Each row is a point. A path goes straight from each point to the next, and from the last back to the first. The post is the endless flat space through its rows: a point in 2 columns, a line in 3, a plane in 4, and so on, so that a path can go around it. Count how often the path circles the post. Going back the other way cancels.
(in the rows, 128 means zero)

Post:
150, 116, 143
160, 168, 114
Path (22 x 3):
158, 103, 191
181, 106, 123
163, 125, 90
121, 142, 130
134, 100, 167
185, 199, 109
180, 120, 122
138, 95, 118
113, 131, 128
156, 190, 125
108, 134, 159
144, 141, 113
169, 104, 120
195, 145, 136
139, 113, 172
110, 147, 151
144, 144, 99
167, 127, 112
163, 96, 149
175, 157, 82
116, 100, 141
148, 185, 123
Times around: 1

Post, 7 rows:
108, 107, 165, 91, 154, 133, 71, 122
141, 137, 89, 122, 116, 142, 133, 149
109, 122, 154, 121, 177, 107, 74, 110
101, 181, 144, 93, 131, 99, 96, 176
178, 115, 139, 120, 94, 114, 150, 86
116, 120, 119, 153, 123, 138, 103, 154
130, 116, 106, 157, 93, 157, 175, 121
Path:
118, 103, 167, 57, 119, 165, 169, 115
157, 156, 145, 126, 158, 90, 123, 163
70, 137, 145, 103, 179, 85, 99, 143
89, 107, 123, 156, 116, 111, 123, 138
147, 121, 117, 108, 168, 122, 125, 143
127, 147, 161, 114, 89, 136, 155, 153
120, 150, 146, 155, 113, 131, 130, 122
92, 124, 169, 141, 119, 105, 99, 81
87, 102, 193, 68, 113, 109, 135, 82
95, 104, 188, 151, 120, 121, 191, 67
147, 164, 142, 91, 171, 129, 153, 104
123, 90, 148, 116, 116, 182, 94, 114
80, 148, 99, 123, 191, 106, 62, 137
113, 147, 168, 153, 116, 106, 174, 34
113, 120, 159, 129, 137, 96, 113, 84
129, 102, 137, 79, 99, 125, 96, 155
Times around: 2

Post:
138, 102, 117, 141, 111, 156, 100, 179, 109, 178, 140
98, 163, 116, 159, 133, 130, 134, 143, 127, 139, 121
123, 78, 139, 113, 108, 109, 140, 61, 179, 111, 107
94, 155, 127, 142, 114, 179, 133, 188, 96, 133, 173
187, 116, 142, 132, 131, 89, 109, 139, 174, 138, 92
199, 143, 111, 131, 84, 92, 130, 112, 147, 102, 152
109, 87, 144, 131, 116, 114, 107, 103, 148, 145, 138
132, 132, 104, 94, 143, 84, 133, 102, 138, 144, 155
100, 185, 103, 143, 131, 160, 115, 159, 161, 127, 145
150, 146, 134, 131, 118, 118, 125, 89, 100, 108, 128
Path:
157, 90, 150, 110, 124, 86, 192, 114, 242, 107, 122
144, 160, 110, 202, 117, 119, 139, 141, 146, 124, 93
193, 123, 113, 85, 135, 93, 127, 82, 152, 94, 118
113, 197, 100, 113, 109, 93, 113, 143, 156, 105, 170
171, 130, 141, 137, 106, 111, 100, 127, 138, 131, 115
144, 138, 167, 157, 101, 149, 132, 144, 145, 136, 116
161, 88, 181, 140, 145, 175, 75, 109, 120, 133, 92
127, 92, 118, 182, 114, 78, 89, 127, 121, 176, 138
100, 128, 126, 166, 118, 184, 105, 147, 152, 108, 74
156, 116, 55, 117, 137, 133, 162, 93, 94, 136, 109
151, 156, 133, 165, 114, 154, 100, 121, 119, 126, 124
173, 101, 156, 151, 138, 158, 131, 197, 89, 154, 147
137, 84, 94, 111, 83, 113, 137, 131, 117, 123, 206
101, 129, 121, 142, 111, 129, 93, 179, 123, 158, 150
199, 166, 125, 116, 74, 117, 139, 131, 129, 119, 134
99, 157, 149, 165, 108, 130, 133, 126, 148, 135, 154
199, 79, 151, 128, 136, 57, 150, 89, 131, 134, 85
150, 98, 140, 135, 117, 84, 108, 120, 133, 118, 154
94, 146, 87, 75, 152, 155, 144, 129, 125, 112, 191
123, 121, 141, 77, 123, 133, 132, 123, 61, 123, 248
149, 137, 163, 145, 110, 144, 144, 99, 107, 122, 84
136, 213, 151, 158, 97, 149, 119, 125, 133, 100, 99
139, 197, 118, 184, 133, 149, 130, 167, 134, 141, 92
139, 138, 109, 190, 149, 144, 106, 140, 157, 153, 100
197, 98, 135, 148, 120, 109, 99, 163, 85, 120, 142
85, 138, 165, 80, 157, 128, 121, 119, 125, 102, 136
173, 116, 135, 110, 117, 51, 107, 91, 133, 156, 129
164, 152, 127, 163, 145, 159, 125, 184, 140, 163, 63
Times around: 3
